Each point is reached from the start by the listed moves, each made 0, 1 or 2 times, or once backwards (-1), plus a little noise. Say if it took an odd or an even number of moves. Then give how often each move was made.

Moves:
(1):  0.037 -0.010 -0.002  0.023 -0.039
(2): -0.003  0.006  0.038 -0.024 -0.030
Start: -0.004  0.000  0.030  0.002 -0.010
Points:
-0.037  0.001 -0.004  0.004  0.062 -> even (-1, -1)
 0.024 -0.001  0.063  0.000 -0.083 -> even (1, 1)
-0.014  0.011  0.107 -0.047 -0.071 -> even (0, 2)

Moves:
(1):  0.020 -0.030 -0.013  0.011
(2):  0.020  0.021  0.003 -0.005
(3):  0.006 -0.003  0.038 -0.011
(4): -0.015  0.005 -0.006  0.039
Start:  0.015 -0.023  0.003  0.026
Points:
0.007 0.031 0.052 0.040 -> even (-1, 1, 1, 1)
-0.053 -0.003  0.003  0.098 -> even (-1, -1, 0, 2)
-0.041 -0.030 -0.048  0.120 -> even (0, -1, -1, 2)
 0.010 -0.003  0.059 -0.035 -> odd (-1, 0, 1, -1)
 0.084 -0.012 -0.035 -0.001 -> odd (1, 2, -1, -1)

Moves:
(1):  0.023 -0.003 -0.006 -0.025 -0.043  0.031
(2): -0.002  0.012 -0.016 -0.019 -0.019 -0.029
(3):  0.039  0.011  0.020 -0.013  0.002  0.019
(4): 0.000 0.033 0.002 0.036 0.000 0.034
(5):  0.001 -0.006 -0.020  0.001  0.018  0.001
(6): -0.015  0.006 -0.001 -0.034 -0.002  0.006
Start: -0.021 -0.002  0.011  0.008 -0.002  0.004
Points:
-0.097  0.033  0.000  0.049  0.037 -0.007 -> even (-1, 0, -1, 1, 0, 1)
-0.030 -0.062 -0.063 -0.099 -0.051  0.021 -> odd (2, 0, -1, -1, 2, 1)
 0.080  0.077  0.006  0.036 -0.104  0.117 -> odd (2, 1, 1, 2, 0, -1)
-0.009  0.069  0.006  0.019  0.007 -0.030 -> odd (-1, 2, 1, 1, 0, 0)

Moves:
(1):  0.033  0.001  0.002  0.000 -0.001 -0.005  0.001 -0.015  0.007  0.003 -0.015 -0.003
(2): -0.037  0.035 -0.017 -0.014  0.001  0.015  0.008 -0.030  0.010  0.015  0.023 -0.013
(3):  0.024  0.008  0.033  0.015  0.009  0.010  0.017  0.020  0.027 -0.027 -0.011  0.009
(4): -0.005  0.028 -0.003  0.026 -0.024 -0.008 -0.010  0.004  0.003  0.016  0.014  0.004
(5):  0.004  0.015 -0.011  0.005  0.032 -0.009  0.012  0.014 -0.023 -0.032 -0.009 -0.022
(6):  0.001  0.005 -0.025 -0.009 -0.006  0.041 -0.003 -0.016 -0.007  0.019 -0.010  0.023
(7):  0.039 -0.010  0.016  0.017  0.007  0.023  0.047  0.005  0.006  0.051 -0.002 -0.040
(8):  0.015  0.022  0.007 -0.045  0.003 -0.012  0.005  0.022  0.015  0.023 -0.022 -0.009
(9):  0.006 -0.004  0.003 -0.021  0.016  0.011 -0.030  0.011  0.026  0.006  0.022 -0.009
Start: -0.005 -0.014 -0.018  0.001 -0.025  0.009 -0.002 -0.003  0.004 -0.016  0.001 -0.018
Points:
-0.064 -0.006  0.013 -0.079 -0.037 -0.045 -0.085  0.044  0.060 -0.028  0.036  0.006 -> even (-1, 0, 0, 0, -1, -1, -1, 1, 1)
-0.019  0.131 -0.003 -0.085  0.042 -0.069 -0.028  0.090  0.057 -0.094  0.000 -0.076 -> even (0, 1, 1, 1, 2, -1, -1, 2, 1)
-0.102  0.068 -0.091 -0.051  0.023  0.087 -0.010 -0.038  0.015  0.004  0.062 -0.051 -> even (-1, 2, 0, 0, 1, 1, 0, 0, 1)
 0.039  0.121 -0.014 -0.113 -0.061  0.069 -0.014 -0.044  0.141  0.110 -0.006 -0.021 -> odd (2, 2, 1, 1, -1, 1, 0, 2, 1)

Moves:
(1):  0.036  0.002  0.028  0.027  0.000  0.025 -0.001  0.028  0.000  0.000 -0.012
(2): -0.016  0.027 -0.021  0.028  0.007 -0.019 -0.013 -0.016 -0.009  0.053 -0.015
(3): -0.023 -0.012  0.013  0.005  0.025  0.000  0.001  0.021 -0.018  0.001 -0.017
(4): -0.020 -0.006  0.005 -0.002  0.003  0.021 -0.014 -0.023 -0.003 -0.029 -0.019
(5):  0.016  0.015  0.009 -0.036  0.036  0.006  0.005  0.003  0.008 -0.007 -0.029
(6):  0.008 -0.007  0.021 -0.044 -0.024  0.045 -0.020 -0.005 -0.002  0.043  0.013
(7): -0.028  0.036  0.015  0.018  0.001  0.008  0.071 -0.046  0.006 -0.014  0.025
(8): -0.013 -0.012 -0.047  0.006  0.021  0.002  0.024  0.004  0.006  0.032  0.005
(9): -0.041  0.007 -0.020 -0.004  0.030 -0.008  0.009  0.000  0.042  0.008  0.041
(10):  0.014 -0.030 -0.005  0.015  0.003 -0.018 -0.010 -0.027 -0.003 -0.005  0.008
(11):  0.017  0.008 -0.009  0.021  0.029  0.015 -0.002  0.003 -0.039  0.008  0.023
Start:  0.005  0.029 -0.028  0.036  0.004  0.001 -0.009 -0.001  0.027 -0.011  0.019
Points:
 0.030  0.078  0.067  0.002  0.017  0.089 -0.022  0.083  0.048  0.075 -0.087 -> even (2, 1, 1, 0, 1, 1, 0, 0, 0, -1, -1)
-0.025  0.037 -0.061  0.121  0.051  0.116  0.071 -0.062  0.017 -0.074  0.144 -> odd (1, -1, -1, 2, -1, 0, 1, 1, 1, 0, 2)
 0.024  0.150  0.002  0.056  0.045  0.001  0.067 -0.034  0.016 -0.095  0.028 -> odd (0, 0, -1, 0, 1, -1, 1, -1, 0, -1, 1)
 0.061  0.013 -0.049  0.062  0.060  0.063 -0.039 -0.056  0.081  0.077  0.022 -> odd (2, 1, -1, 1, 1, 1, 0, 1, 1, 2, 0)

Moves:
(1): -0.009  0.008 -0.004  0.011 -0.008 -0.005 -0.015 -0.023  0.010 -0.002  0.010  0.005  0.003 -0.010  0.010
(2):  0.007 -0.014  0.006  0.013 -0.002  0.002  0.012 -0.006 -0.003 -0.004 -0.047 -0.002 -0.028  0.005 -0.002
(3): -0.012 -0.007 -0.016  0.006 -0.003  0.033  0.022  0.013 -0.032 -0.011  0.008 -0.023 -0.017 -0.021  0.009
(4): -0.012 -0.002 -0.004 -0.006 -0.039  0.019 -0.007 -0.004  0.006  0.015  0.014 -0.003 -0.006  0.004 -0.004
(5):  0.003 -0.001 -0.029 -0.002  0.013  0.007  0.014  0.021  0.010 -0.003  0.018 -0.017  0.002  0.010 -0.017
(6):  0.007  0.005  0.016  0.026  0.013  0.001 -0.029  0.011 -0.016  0.019  0.002 -0.014 -0.010  0.026  0.006
(7):  0.018 -0.007 -0.005 -0.001 -0.001  0.003 -0.007 -0.013 -0.018 -0.007  0.024  0.018  0.000 -0.023 -0.007
(8): -0.013  0.002  0.007  0.021  0.002 -0.010  0.003  0.007  0.017  0.009  0.002  0.020 -0.030  0.002  0.001
(9): -0.001  0.010  0.009 -0.016 -0.008  0.008 -0.012  0.020  0.005 -0.011  0.000  0.022 -0.004  0.013  0.011
(10): -0.001 -0.017 -0.010 -0.008 -0.005 -0.013 -0.019 -0.013 -0.002 -0.014 -0.009 -0.005 -0.017 -0.012  0.009
(11):  0.010  0.003  0.003 -0.021  0.005 -0.009 -0.016 -0.009 -0.002  0.003 -0.014 -0.005 -0.015 -0.008 -0.017
(12): -0.012 -0.030 -0.044  0.014  0.038  0.006  0.008 -0.013 -0.011 -0.004 -0.016  0.026  0.001  0.022 -0.008
(13): -0.009 -0.004  0.028 -0.009  0.009  0.014  0.001 -0.005  0.014  0.004  0.000  0.008  0.003 -0.010  0.014
(14):  0.009 -0.005 -0.005  0.021 -0.009 -0.011 -0.031  0.016 -0.010 -0.009  0.000  0.012  0.008  0.007 -0.001
Start: -0.003  0.004  0.011 -0.007  0.006 -0.002  0.018  0.007  0.020  0.003 -0.023  0.004  0.003  0.002  0.022
Points:
 0.056  0.010  0.045 -0.043  0.113  0.046  0.018  0.075 -0.002  0.003  0.031  0.028  0.003  0.008 -0.013 -> even (-1, 0, 0, -1, 2, 1, 2, 0, 1, -1, 1, 0, 2, 0)
-0.012 -0.060 -0.178  0.072  0.073  0.089  0.072  0.066 -0.079 -0.057 -0.006  0.030 -0.036  0.042 -0.025 -> odd (1, 1, 2, 0, 2, 0, 1, 0, 1, -1, 0, 2, -1, 1)
 0.025  0.056 -0.001 -0.021 -0.052 -0.065 -0.110  0.050  0.096  0.028  0.065  0.003  0.003  0.012 -0.040 -> even (1, -1, -1, 1, 2, 0, 0, 1, 0, 0, 2, -1, 0, 2)
-0.069 -0.100 -0.079  0.040  0.072  0.052  0.047 -0.124  0.021  0.010 -0.014  0.066 -0.127 -0.077  0.008 -> even (2, 1, 1, 1, 1, 0, 2, 2, -1, 1, 1, 2, 2, -1)
 0.028 -0.131 -0.108  0.004  0.037 -0.006 -0.094 -0.083 -0.069 -0.038 -0.029  0.063  0.003 -0.036 -0.011 -> odd (0, 0, 0, 1, 0, 0, 2, -1, -1, 2, 1, 2, 1, 2)
-0.021  0.040  0.046 -0.080 -0.124 -0.041 -0.058  0.003  0.144  0.006 -0.040  0.064 -0.120 -0.007 -0.005 -> odd (1, 1, -1, 2, 1, -1, 0, 2, 2, 1, 2, -1, 0, 0)
-0.018 -0.099 -0.108  0.108  0.032  0.041 -0.092 -0.029 -0.067 -0.031 -0.077  0.028 -0.121  0.060  0.041 -> even (2, 2, 1, 1, 1, 2, 1, 0, 1, 2, 0, 2, 0, 1)

Moves:
(1):  0.032 -0.010 -0.015 -0.004  0.002 -0.014 -0.013  0.003  0.000 -0.004 -0.024 -0.005  0.001  0.008 -0.006  0.017  0.004 -0.005
(2): -0.009  0.010  0.016 -0.001 -0.015  0.000  0.027 -0.014 -0.021  0.003  0.000  0.004  0.018 -0.025 -0.014  0.003 -0.001 -0.007
(3): -0.001 -0.012 -0.003 -0.002  0.019  0.026 -0.004 -0.001 -0.001  0.008  0.010 -0.009 -0.015  0.001 -0.003  0.001  0.003 -0.011
(4):  0.006 -0.006  0.006  0.023  0.026 -0.024 -0.009 -0.009 -0.012 -0.004  0.029 -0.007 -0.015  0.017  0.008 -0.009 -0.003  0.020
(5): -0.021  0.010 -0.021  0.018  0.015 -0.008  0.012  0.007  0.014 -0.003 -0.007 -0.003 -0.007  0.009 -0.027 -0.006 -0.012  0.001
(6):  0.000 -0.007 -0.005  0.015 -0.004  0.001  0.003 -0.006 -0.005  0.008  0.014  0.014  0.006  0.009 -0.025 -0.006 -0.027  0.016
(7): -0.013 -0.027  0.007 -0.023 -0.022 -0.029  0.026 -0.020  0.004  0.020 -0.025 -0.014 -0.020 -0.007 -0.008 -0.013 -0.009  0.006
(8):  0.002  0.012  0.009 -0.004 -0.003  0.005  0.005  0.004 -0.003 -0.020  0.009 -0.010  0.007 -0.005  0.003  0.004 -0.019  0.004
(9): -0.002  0.010  0.004  0.011  0.005  0.005  0.000 -0.018  0.024  0.019 -0.005 -0.007 -0.001 -0.012 -0.013 -0.040 -0.010  0.004
(10):  0.019  0.003  0.002 -0.019  0.001  0.001  0.003  0.001 -0.005  0.026 -0.010  0.000  0.002  0.013  0.001 -0.014  0.015 -0.009
(11):  0.003 -0.013 -0.014  0.003  0.003 -0.019  0.013 -0.025 -0.001 -0.004  0.011 -0.015 -0.003  0.010  0.006 -0.021  0.005 -0.010
(12): -0.012 -0.008  0.007 -0.009 -0.006  0.003  0.003  0.006  0.017 -0.020 -0.021  0.020  0.000 -0.014 -0.018 -0.003 -0.009 -0.013
(13):  0.010  0.000  0.004  0.006  0.004  0.010  0.017  0.009  0.000  0.033  0.005  0.019  0.002  0.001  0.000  0.008 -0.011  0.003
(14):  0.000 -0.009  0.005  0.015  0.012  0.007 -0.010  0.003  0.002  0.013 -0.007 -0.011  0.001  0.023  0.003 -0.008  0.001 -0.012
(15): -0.009 -0.005 -0.007 -0.005 -0.002  0.003 -0.006 -0.009 -0.014 -0.018 -0.013 -0.005 -0.018  0.002  0.024  0.004  0.004  0.000
(16):  0.027  0.010  0.012 -0.016 -0.005 -0.022  0.010 -0.023  0.007  0.006  0.008  0.017  0.006  0.016 -0.008  0.032  0.002  0.029
(17):  0.016  0.000 -0.006  0.012 -0.013 -0.007  0.007  0.003  0.014 -0.018 -0.014  0.002 -0.006  0.005 -0.018  0.004  0.014  0.006
(18): -0.002  0.004  0.007 -0.002  0.023  0.012  0.007 -0.006 -0.006  0.008  0.002 -0.004  0.028 -0.006 -0.002 -0.023  0.005  0.019
Start:  0.016 -0.009 -0.007 -0.013  0.004  0.006 -0.002 -0.025  0.015  0.001  0.006 -0.006 -0.010 -0.007 -0.017 -0.004  0.010 -0.008
Points:
 0.025 -0.038  0.099 -0.109 -0.032 -0.054  0.151 -0.172 -0.065  0.123  0.048 -0.057  0.108  0.000 -0.011 -0.026  0.010  0.030 -> even (-1, 2, 0, -1, -1, 0, 2, 1, -1, 0, 2, -1, 0, 2, -1, 2, -1, 2)
-0.023 -0.107 -0.018 -0.050 -0.027 -0.036  0.039 -0.071  0.012  0.002 -0.010  0.059 -0.085  0.001 -0.040  0.066 -0.044 -0.027 -> even (0, 0, 1, 0, 0, 1, 1, -1, -1, -1, 1, 2, 1, 0, 1, 1, -1, -1)
 0.161 -0.018  0.036 -0.061  0.146  0.004  0.011 -0.109 -0.071  0.032  0.133 -0.029  0.010  0.092  0.089  0.009  0.099  0.045 -> odd (0, 0, 2, 2, -1, -1, -1, 1, -1, 2, 2, 0, 1, 0, 1, 2, 0, 2)
 0.088  0.000 -0.009  0.026 -0.043  0.002  0.064 -0.013 -0.053  0.089  0.094  0.031  0.039  0.034 -0.001 -0.025  0.036 -0.057 -> even (-1, 1, -1, 0, -1, 1, -1, 0, -1, 2, 2, -1, 2, 0, -1, -1, 1, -1)
 0.015 -0.003 -0.076  0.039  0.015  0.008  0.048 -0.060  0.000 -0.017 -0.087 -0.054  0.035 -0.044 -0.032 -0.065  0.013 -0.002 -> odd (2, 1, -1, -1, 1, 0, 0, 0, 1, -1, 1, -1, 1, 0, 2, -1, 1, 2)
 0.083  0.026 -0.012  0.029 -0.040  0.082 -0.014  0.060  0.039  0.036  0.011  0.018 -0.003  0.039  0.029  0.005  0.033 -0.045 -> even (-1, -1, -1, -1, -1, 0, -1, 1, 0, 1, 0, -1, 2, 1, 0, -1, 2, -1)
 0.057  0.010  0.007  0.014 -0.050 -0.068  0.080 -0.155 -0.063 -0.085  0.115  0.002 -0.042  0.004 -0.048  0.091 -0.065  0.093 -> even (0, 2, 1, 1, 0, 2, 0, 2, 0, -1, 1, -1, 0, -1, 2, 2, 1, -1)
 0.057 -0.073 -0.097  0.043  0.127 -0.019  0.042 -0.009  0.098  0.040 -0.054 -0.016 -0.024  0.069 -0.139 -0.156  0.056 -0.041 -> even (1, -1, 1, 1, 2, 0, 0, -1, 0, 2, 2, 2, 1, 0, -1, -1, 2, 2)
 0.015 -0.061  0.011 -0.044 -0.080 -0.045  0.044 -0.076 -0.054 -0.009 -0.047  0.026 -0.047 -0.035 -0.033 -0.076 -0.010  0.013 -> odd (0, 1, -1, 1, -1, 2, 1, 0, 0, 2, 0, 1, 0, -1, 2, -1, 1, 0)
 0.008  0.060 -0.026  0.116  0.080 -0.003  0.063 -0.037  0.009  0.047  0.064 -0.077  0.017  0.078 -0.039 -0.166 -0.012 -0.042 -> even (-1, 1, -1, 1, 2, 0, -1, 2, 1, 2, 2, -1, 1, 2, 0, -1, 1, 0)

Moves:
(1):  0.014  0.012  0.003  0.018  0.007  0.005 -0.009 -0.007  0.005 -0.002 -0.015 -0.004 -0.009  0.005  0.009  0.000  0.018 -0.005  0.003 -0.002  0.003 -0.003  0.007  0.016 -0.015 -0.004
(2):  0.016  0.000  0.012 -0.006  0.010 -0.003  0.025  0.008 -0.007 -0.023  0.023 -0.007  0.000 -0.005  0.004 -0.012 -0.011  0.034  0.005  0.012 -0.013 -0.010  0.004  0.015 -0.014  0.003
(3): -0.006  0.006  0.006 -0.010  0.008 -0.009  0.006 -0.002 -0.009  0.022 -0.009 -0.018 -0.001  0.004 -0.004 -0.004  0.001 -0.011  0.010 -0.002  0.005 -0.009  0.005 -0.006 -0.005  0.001
(4): -0.007 -0.015 -0.020 -0.014 -0.001  0.013 -0.015 -0.010 -0.002  0.009 -0.001 -0.017 -0.001  0.003 -0.014 -0.022 -0.018 -0.010  0.006 -0.018 -0.006  0.025 -0.007  0.002  0.002  0.002
(5):  0.014 -0.013  0.001 -0.003  0.004 -0.006  0.005 -0.001  0.025 -0.009 -0.003 -0.013  0.035 -0.019  0.002 -0.011  0.018  0.047 -0.024  0.014 -0.001 -0.010 -0.028 -0.015 -0.001  0.003
(6):  0.002  0.000  0.000 -0.021 -0.013  0.013  0.005 -0.020  0.007 -0.008 -0.016  0.004  0.019  0.005 -0.003 -0.012 -0.016  0.001 -0.002 -0.008 -0.009  0.003  0.003 -0.016 -0.004 -0.004
(7): -0.023  0.003  0.022 -0.010  0.007  0.022  0.008  0.005 -0.008  0.026  0.010  0.004  0.021  0.004  0.001 -0.010  0.015 -0.001  0.021  0.007  0.000 -0.006 -0.016 -0.021 -0.019  0.012
(8): -0.015  0.003 -0.008  0.002  0.017  0.001 -0.006 -0.004 -0.004 -0.008 -0.014  0.020 -0.002  0.004 -0.006  0.025 -0.012  0.010  0.015 -0.010  0.004 -0.011 -0.001  0.004  0.002 -0.017
(9): -0.002  0.007 -0.001 -0.006 -0.001 -0.011 -0.003 -0.005 -0.020  0.013  0.008  0.001  0.000  0.000  0.009  0.018  0.014 -0.010  0.013 -0.001  0.015  0.014  0.008  0.003  0.005 -0.004
(10): -0.005 -0.012  0.002 -0.003 -0.014 -0.020  0.006 -0.015 -0.006 -0.018 -0.003 -0.008 -0.008 -0.010  0.013 -0.008 -0.005  0.023  0.001  0.002  0.007 -0.015 -0.013 -0.003 -0.001  0.004
(11): -0.010  0.011  0.006  0.000  0.008 -0.012 -0.008 -0.003 -0.017 -0.006  0.007  0.005  0.001  0.009 -0.022 -0.004  0.008  0.020  0.010  0.002  0.002 -0.002 -0.011 -0.015  0.010 -0.002
(12): -0.005 -0.013 -0.022  0.006 -0.008  0.002  0.009  0.005  0.011 -0.002  0.003  0.008  0.006  0.000 -0.003  0.002 -0.009  0.026  0.006  0.008 -0.017  0.009  0.007 -0.010 -0.007 -0.002
(13): -0.015  0.001  0.015 -0.001  0.007 -0.037  0.003 -0.013 -0.020 -0.009  0.005  0.007  0.008  0.011  0.003  0.001  0.012  0.023 -0.011 -0.013  0.023 -0.018 -0.005 -0.019  0.008  0.035
(14): -0.008  0.022  0.019  0.007 -0.019  0.007 -0.011 -0.003 -0.010  0.022  0.016 -0.016  0.039 -0.003  0.003  0.020 -0.008 -0.003 -0.001  0.001 -0.005  0.000  0.002 -0.008 -0.025  0.000
(15):  0.003  0.010 -0.012 -0.010 -0.005 -0.003  0.016 -0.016 -0.017 -0.010 -0.013  0.012  0.035  0.012 -0.011  0.013 -0.014 -0.017 -0.014  0.013  0.011  0.010 -0.015  0.022 -0.005 -0.015
(16):  0.000 -0.008 -0.003 -0.015  0.001  0.003 -0.004 -0.020 -0.021  0.008  0.007  0.010  0.003 -0.014 -0.011 -0.023 -0.001 -0.025  0.006  0.008 -0.033  0.008  0.004 -0.013 -0.008 -0.001
(17): -0.003  0.029 -0.015 -0.008  0.009 -0.005 -0.019 -0.015 -0.012  0.024 -0.001  0.005  0.001  0.002  0.005  0.005  0.014 -0.009 -0.004  0.001  0.020 -0.004  0.001 -0.010 -0.007 -0.002
(18):  0.008 -0.016  0.001  0.015 -0.004  0.010  0.004  0.008  0.010 -0.014 -0.004  0.006 -0.025  0.000 -0.001  0.025 -0.003  0.012  0.003  0.007 -0.019  0.000  0.002  0.000  0.010  0.010
(19): -0.003  0.007 -0.007  0.006 -0.025 -0.009 -0.010 -0.011  0.009 -0.004 -0.002 -0.022 -0.008 -0.018  0.009 -0.008  0.015  0.004  0.010  0.003  0.007  0.003  0.011  0.017  0.008  0.016
(20):  0.004  0.001  0.008  0.004 -0.003  0.002  0.012  0.007 -0.006  0.004 -0.006  0.009  0.001 -0.005  0.001  0.004 -0.016  0.018 -0.012 -0.001 -0.001 -0.004  0.002  0.009  0.003 -0.007
(21): -0.016 -0.008 -0.001  0.005 -0.006  0.013  0.001 -0.004 -0.016  0.010 -0.026 -0.008 -0.009  0.011 -0.031  0.004  0.030 -0.008  0.003 -0.023  0.014 -0.036  0.006 -0.003 -0.013 -0.001
(22):  0.018  0.005 -0.002  0.000 -0.002 -0.014 -0.017  0.016 -0.016 -0.006 -0.011  0.001 -0.011  0.005  0.000  0.004  0.020  0.006  0.008  0.001 -0.011  0.004  0.011  0.010 -0.013  0.013
(23):  0.027  0.007 -0.012  0.010 -0.015  0.000 -0.022 -0.014 -0.011  0.000  0.000  0.018  0.008  0.003  0.003  0.001 -0.027 -0.011  0.020  0.006 -0.016  0.008  0.014  0.003  0.009 -0.003
(24): -0.007 -0.008  0.016 -0.001  0.002 -0.015 -0.001 -0.001 -0.004  0.024  0.013 -0.007  0.007  0.005 -0.002  0.001  0.004  0.019  0.006  0.022  0.005 -0.018 -0.005  0.006 -0.006 -0.001
Start: -0.013  0.013  0.008 -0.001 -0.032  0.013  0.023 -0.023 -0.007 -0.001 -0.030 -0.022  0.003 -0.010  0.002 -0.019 -0.025  0.010 -0.002  0.009 -0.009 -0.016  0.011 -0.010  0.020 -0.001
Points:
-0.083  0.122  0.050  0.000 -0.022 -0.115 -0.116 -0.070 -0.165  0.078  0.020  0.046 -0.011 -0.038  0.003  0.101  0.098  0.032  0.103  0.082 -0.002 -0.040  0.008 -0.071  0.034  0.078 -> odd (-1, -1, 0, -1, 0, -1, 1, 2, 1, 0, 2, -1, 1, 1, 0, 2, 2, 2, 2, 0, -1, 2, 0, 1)
-0.093 -0.024 -0.019  0.010 -0.056  0.027  0.019 -0.023  0.044  0.053 -0.081 -0.025  0.055 -0.029 -0.111  0.055 -0.011  0.110  0.008  0.055 -0.081 -0.094  0.017 -0.069 -0.005 -0.061 -> odd (-1, -1, 1, -1, 1, 1, -1, 2, -1, -1, 1, 2, -1, 1, 0, 1, 0, 1, 1, 0, 1, 0, -1, 2)
 0.046  0.024 -0.014  0.073 -0.073 -0.071 -0.039 -0.093 -0.104 -0.018 -0.052 -0.005 -0.201 -0.054  0.026 -0.039  0.068 -0.017  0.063  0.020 -0.027 -0.070  0.102  0.027  0.045  0.021 -> odd (2, 0, 0, -1, -1, -1, -1, -1, 1, 2, 1, 0, 0, -1, -1, 2, 1, 1, 1, 1, 1, 0, 1, 0)
 0.045  0.117 -0.037 -0.005 -0.051  0.021 -0.108 -0.081 -0.154  0.144 -0.029 -0.075 -0.009 -0.020 -0.019 -0.052 -0.049 -0.034  0.095 -0.032 -0.102 -0.014  0.176  0.078 -0.135 -0.011 -> odd (2, 2, 1, 2, -1, 0, -1, 1, 0, -1, -1, 1, 0, 2, -1, 2, 2, -1, 1, 2, 1, 2, 1, 1)
-0.039  0.025  0.184 -0.119  0.017 -0.156  0.069 -0.050 -0.178 -0.059  0.126 -0.009  0.156 -0.021  0.007 -0.076  0.063  0.185  0.011  0.086 -0.037 -0.061 -0.069 -0.125 -0.045  0.090 -> even (-1, 2, -1, -1, 1, 1, 1, 0, 2, 1, 2, -1, 2, 1, 0, 2, -1, -1, -1, -1, -1, 2, -1, 1)
-0.092  0.025  0.106  0.014  0.013 -0.073 -0.051  0.013 -0.124  0.090  0.035  0.050  0.015  0.083 -0.021  0.078 -0.019  0.048  0.110  0.061 -0.033 -0.067 -0.017 -0.108 -0.001  0.114 -> odd (-1, -1, 1, 0, -1, -1, 2, 1, -1, 0, 1, 0, 2, 1, 0, 0, 0, 2, -1, -1, -1, 2, 1, 2)
-0.013  0.028  0.060 -0.042 -0.076 -0.048 -0.072 -0.063 -0.124  0.062 -0.076 -0.052  0.116 -0.003  0.009  0.033 -0.069  0.135  0.055 -0.067  0.003 -0.024 -0.038 -0.138  0.022  0.053 -> odd (-1, -1, 2, 2, 2, 1, 1, 1, 2, 2, 1, -1, 1, 2, -1, -1, 0, 1, -1, 2, 0, 2, 2, -1)
 0.016 -0.003  0.105 -0.071  0.042 -0.024 -0.040 -0.090 -0.119  0.028 -0.037 -0.038  0.064  0.023 -0.052 -0.087  0.160  0.091  0.045 -0.009 -0.059 -0.071 -0.009 -0.133 -0.063  0.100 -> even (2, 1, 0, 1, 2, 2, 1, 0, 2, -1, 1, -1, 2, 0, -1, 2, 0, 1, -1, -1, 1, 2, 0, 1)
